Each row is a point. The ring and each string are closed loops that go straight from each point to the next, and from the last back to the first. Before rounding, they use only three directions, however many columns there are. How many times does the string pass through the ring? Passing back the other way cancels.
In the rows, 128 means zero.

Ring:
[[137,142,138],
[162,111,84],
[150,80,63],
[120,76,97],
[78,124,134],
[90,152,148]]
String:
[[134,65,38],
[117,84,69],
[109,63,117],
[103,79,145],
[117,109,124],
[95,121,93],
[63,124,120],
[56,123,152],
[93,111,160],
[106,114,124],
[87,121,97],
[69,103,108],
[95,71,146],
[119,77,133],
[121,105,104],
[123,89,41],
[156,59,40],
[164,70,70],
[149,91,115],
[131,112,69],
[148,106,33],
[182,86,15],
[172,82,68],
[137,102,101],
[154,80,106],
[161,56,81]]
Times through: 4

Ring:
[[125,136,170,111,133,138,134,120],
[124,122,213,112,136,117,157,88],
[127,115,198,120,129,107,162,84],
[135,117,120,133,112,106,148,111],
[132,125,73,133,105,125,130,136],
[126,132,72,125,108,142,120,146],
[125,138,115,116,121,147,121,140]]
String:
[[142,145,142,119,131,135,120,145],
[127,131,148,117,125,132,135,121],
[118,125,149,115,122,134,142,110],
[139,134,163,121,131,122,136,123],
[131,135,215,110,143,126,144,106],
[112,124,249,100,145,130,160,78],
[114,120,200,109,131,126,156,88],
[127,124,167,119,126,121,146,106],
[138,126,189,122,132,109,150,103],
[132,115,233,119,137,97,170,72],
[115,105,216,116,127,104,176,61],
[114,108,177,118,120,113,165,78],
[130,123,148,124,121,118,145,110],
[146,124,147,133,122,101,146,114],
[149,115,127,143,113,87,154,107],
[126,108,102,135,103,106,153,103],
[124,116,106,129,108,119,144,113],
[135,125,114,129,115,118,137,124],
[145,129,81,137,109,115,128,141],
[137,128,41,138,99,126,121,151],
[119,125,33,129,95,143,121,146],
[120,124,115,120,114,134,137,120],
[118,124,118,119,115,135,137,119],
[108,128,78,116,107,155,124,135],
[125,128,127,120,119,131,135,123],
[141,137,128,125,124,126,127,137],
[134,145,121,117,126,145,116,149]]
Times through: 4
String:
[[122,117,144,122,117,120,150,102],
[143,124,165,129,126,103,149,108],
[138,121,199,124,132,101,158,92],
[130,125,156,121,124,120,144,111],
[106,115,209,105,131,129,161,77],
[119,126,239,104,144,126,156,85],
[110,126,227,101,140,136,153,87],
[113,125,191,107,132,136,148,97],
[116,129,223,103,141,135,150,93],
[136,134,217,113,143,120,146,105],
[133,129,183,118,132,118,145,108],
[142,130,190,122,135,109,146,109],
[130,115,239,117,138,99,170,71],
[116,102,219,118,127,98,180,57],
[146,120,166,133,124,94,154,102],
[142,124,139,131,120,107,144,116],
[121,115,121,126,111,119,148,106],
[132,113,73,140,99,108,144,118],
[145,120,64,144,101,105,135,134],
[148,129,109,136,116,110,133,133],
[123,120,117,125,112,124,142,114],
[124,114,103,131,106,115,147,110],
[125,110,120,131,108,108,155,99]]
Times through: 2

Ring:
[[118,125,124,124,149,113,151,128,134,106,111,130],
[163,116,111,109,135,98,190,112,118,121,124,139],
[158,118,119,107,129,98,183,107,116,133,131,136],
[101,145,132,132,150,126,102,107,124,145,169,130],
[51,146,156,141,152,136,71,129,143,129,133,112],
[48,132,163,135,147,129,95,146,153,106,86,105]]
String:
[[89,131,143,127,144,120,121,128,138,119,114,119],
[43,117,182,122,128,119,116,157,160,98,42,91],
[51,125,163,131,145,124,111,154,158,92,62,102],
[91,134,129,135,160,124,121,135,141,102,113,126],
[124,144,101,139,172,125,126,116,126,113,162,145],
[125,139,110,132,161,120,133,115,125,120,154,141],
[110,118,140,116,134,108,157,131,136,110,90,119],
[127,109,137,108,128,99,181,132,134,105,77,121],
[172,109,107,104,134,92,211,118,121,108,104,140],
[181,123,91,114,148,100,192,104,111,121,151,152],
[150,138,99,127,157,114,149,103,115,129,171,148],
[118,129,128,122,143,113,142,118,128,125,130,129],
[140,102,144,96,110,90,197,123,127,122,78,118],
[171,105,126,94,112,86,210,107,114,134,110,131],
[173,126,104,111,136,101,178,94,107,143,166,147],
[155,140,100,125,153,114,145,94,109,144,188,150],
[141,144,104,130,157,119,131,98,113,142,188,147],
[108,128,139,121,137,114,135,118,129,130,126,123],
[96,126,154,117,127,113,129,120,131,136,116,114],
[97,149,135,133,148,128,93,102,121,154,180,129],
[91,161,124,145,164,138,70,99,121,155,206,136],
[105,154,116,142,166,132,93,105,122,139,188,140],
[102,138,130,131,151,122,117,117,130,128,144,128],
[55,134,166,131,139,127,93,134,145,124,104,105],
[9,132,196,133,132,133,67,151,161,117,70,85],
[7,145,182,146,150,143,47,148,160,116,97,94],
[35,147,160,146,159,140,62,139,151,116,118,108],
[94,144,127,138,160,128,104,120,132,124,150,130]]
Times through: 5
